Rows are points. To make a cloud, some directions were put in groups of two or more. Within a group, all points are equally far from the middle, so they leave a hole (a ring in 2 directions, a hollow ball in 3). The other directions are filled evenly. Then the cloud was stretched, turned, moved and blurred a little. How many holes are there, and how many directions does each take, smallest first?

Cloud (20 x 3):
0:  44 -36  26
1:  26  47  36
2: -11  38 -60
3:  10  52  32
4:  64 -26 -51
5:  44 -36  15
6:  38  46  14
7:  67  19  -6
8: -29  18 -11
9:  40  41  22
10: -14  16 -68
11: -40  18  36
12:  29 -41 -28
13:  42 -35  42
14:  56  40 -14
15:  37  56 -23
16: -19  29 -38
17:  53 -32  -6
18:  68 -13 -19
19:  27  45  41
Holes: 1 (2)

Cloud (20 x 3):
0:  -2 -31 -87
1:   6  25  -5
2: -12 -37 -99
3: -29 -43  16
4:  38   2  -1
5: -34   3 -25
6:  49  -2 -21
7:  30  47 -51
8: -19  13  22
9: -50  34  16
10:  49 -31 -34
11: -51 -21  10
12: -62  35 -35
13: -21 -52 -58
14:  43  45 -43
15:  37  10 -20
16: -54  39 -20
17:  23  43 -51
18:   1 -38  -3
19: -55  31  22
Holes: 0

Cloud:
0: -50 -62 -15 -17
1: -64  -1  57  15
2: -80  21  19   6
3:  37 -29  30 -36
4:   9  22 -11  38
5:   8 -53  50  -6
6:  47 -45  -4 -19
7: -52  38  48   5
8: -34 -39  27 -57
9: -80   8  36   9
10:  51 -22 -17 -24
11:  33  -7  32 -46
12:  42 -13  25 -39
13: -22  11  11 -73
14:  42  24  -6  -7
15: -10  30  46  29
16: -13 -71 -30  -3
17: -33  53  36 -22
18: -62 -56  -1 -19
19: -58 -47  35 -27
20:  37  32   9  -5
21: -74 -43  25  -9
22: -31  28 -34 -46
23:  34 -63   0  -3
24: -50 -61 -11 -28
25:  33 -39 -38 -27
26: -65 -23 -18  31
27: -43 -42  59 -10
Holes: 2 (2, 2)

Cloud (50 x 6):
0: -32 -38 -10  68  62 -15
1: -10  25  -6  -4 -27  64
2: -13 -16 -55  32   3 -35
3: -42  31  76 -25 -19  14
4: -33  -7  27 -23 -61 -26
5:  14   6  61  24 -14   6
6:  -5  66   1 -42  48  -1
7:  -6   4 -47 -21 -37 -16
8:  -4 -40 -32  72  60   0
9: -26  28   1 -13  -5  80
10:   4  -3  13  79  55  26
11: -84   8  48  10 -20  -4
12: -69  60  -6  30  12 -25
13: -40 -55  34 -63  19  25
14: -59 -16  21 -48 -21  65
15: -20 -25   1 -10  98  26
16:  26 -63  -9 -20 -16   2
17:   1 -26 -33  24   7 -61
18: -40  41  61 -31  37  28
19:   7  46 -32 -14 -20  37
20: -61  34 -49  16  22 -19
21: -26  14 -27 -63 -24  34
22:  -6  12  57 -12 -20  52
23: -70  64  -9   0  19 -24
24: -43 -29  -8  10  93   9
25:   1  -1   7  58  64  54
26: -41  28  69 -28   9  49
27: -20  37  67 -56 -19   7
28: -50  54 -32  32  -3 -32
29:  13 -13  26 -56  59 -32
30:  16  65 -13 -44 -25 -23
31: -85  47  -8  -9  27 -13
32: -19  -8 -13 -30 -19 -65
33:   6 -26 -11  16  23 -74
34: -53  23  69   0  -7  45
35: -16  34  60 -46 -44  -3
36: -45 -25  29   6 -45 -24
37:   3 -22  18 -59  60 -28
38: -56 -38  42 -49  19 -18
39:   7  -7 -36  -8  90 -14
40: -59  -2  20 -27  -6 -53
41:   8  12  41  10 -26  45
42: -72  38  54 -27  16  47
43: -81  20  15 -27  11 -34
44:  -9  35  44 -52 -55  -9
45:  45  52 -26 -23   6  -4
46:  27  -8  33  29   4  45
47: -55 -21  45 -25 -37 -26
48:  14 -58  43  34  14 -15
49:  16  22  47 -33  38 -45
Holes: 2 (2, 4)
